Each point is reached from the start by the listed moves, each made 0, 1 or 2 times, or once backwards (-1), plus a little noise. Say if it took an odd or an even number of moves. Then give how often each move was made.

Moves:
(1): [ -9   5 -31  12]
(2): [-47   1  16  -2]
Start: [-8  4 -2 -2]
Points:
[-93   2  58 -16] => odd (-1, 2)
[-55   6  13  -5] => odd (0, 1)
[-47   0  45 -14] => even (-1, 1)

Moves:
(1): [ -3 -32  -2  18   4  12 -14   9]
(2): [  5  -1   4 -16  21 -22   6 -15]
(3): [  6  11   8 -31  10   8   3  15]
(4): [-10   1   0   0 -17  -1  -2 -13]
(5): [-17   6  13   6  -1   7  18  -4]
(6): [  7   4 -13  -7   1  -1   4 -10]
(7): [ -7 -20   0 -13   4 -24  14  -2]
(8): [ 25 -12  -6 -10 -19   9  31  -6]
Start: [ -8   2  -4  11 -11  10 -17  -7]
Points:
[ 42  19 -12 -15 -92  32  22 -38] => even (-1, 0, 0, 2, -1, -1, -1, 2)
[-54 -43  -5 -26  47 -77   0 -63] => even (1, 2, 0, 1, 1, 2, 2, -1)
[-36  -1  18 -27 -15  -1  16 -11] => even (0, 0, 1, 1, 1, 0, 1, 0)
[-32 -24  28 -31  85 -40 -15   1] => even (1, 2, 1, -1, 1, 0, 1, -1)
[-52  25  33   8 -49  95 -13  14] => odd (1, -1, 2, 2, 2, 0, -1, 0)

Moves:
(1): [ -1   1 -10   8   5   1  -5   1  -6  -6  -2  -5  -6   4]
(2): [  6  -5   4  -5   3  -8   0 -10  12  -7   5  12   2  -2]
(3): [-15  -3  -4  -1  -1 -11  -4  -6   6  -1   5  -2  19  -6]
(4): [ 15 -19  -3   6  -2  -5  -1   2   5   0 -21  -8  -7  -2]
(5): [  5  23  -9   1  -9   3  -3  -6  -4 -10  10  -9 -15  -3]
(6): [ -1   7   5  -6  -3 -11  -3   1  -3   8   7   7  -6   2]
(7): [ -5   0  11  -8  15 -11  -7 -17   5  -1  -1   9  -2  -8]
(8): [ 12 -14  -2   3  -2   1  -4  -2  -8  -2   4  -1  -6  -9]
(9): [-10  -5  22   0  -8 -10  12   9 -12 -11 -11   2   2   2]
(10): [ -5  -7  -9  -9 -12  -5  10   5  -3  27  -2   0 -12  -2]
(11): [ 12  -1 -15  -4   0   5  -5 -20   3   2  14 -10  -6   6]
(12): [ -9   6   2  -3 -10  12  -1  15  -3  -7  -3   0  -6  10]
(13): [  2   0   1   7   0   3  -4 -13   2   0   2   7   2  -1]
(14): [ 9 -3 -6 -6  0  4  2 -1 -3  0 -4  4  3  1]
Start: [  5   2  -5  -6  -2   2 -13   6   3   1  -5  -2   7   3]
Points:
[ 44 -66  22   5 -23 -18   1  56  -3 -20 -53   1 -33  20] => even (1, 2, -1, 2, -1, 1, -1, 1, 1, 0, 0, 1, -1, -1)
[ 51  41   4 -13  31 -19 -47 -40  -6 -70   6  39 -45 -19] => odd (2, 2, -1, 0, 2, 1, 2, 1, 0, -1, -1, 0, 0, 2)
[ 18  -5  23  11 -43  69   8  62 -68 -63 -23  -2   2  27] => odd (0, -1, -1, -1, 0, -1, -1, 2, 2, -1, 0, 2, 1, 2)
[ 52  24 -23 -38  31   3 -60 -95  24 -28  79  -1 -12 -26] => odd (-1, 1, 0, -1, 1, 0, 2, 2, -1, -1, 2, 0, -1, 0)
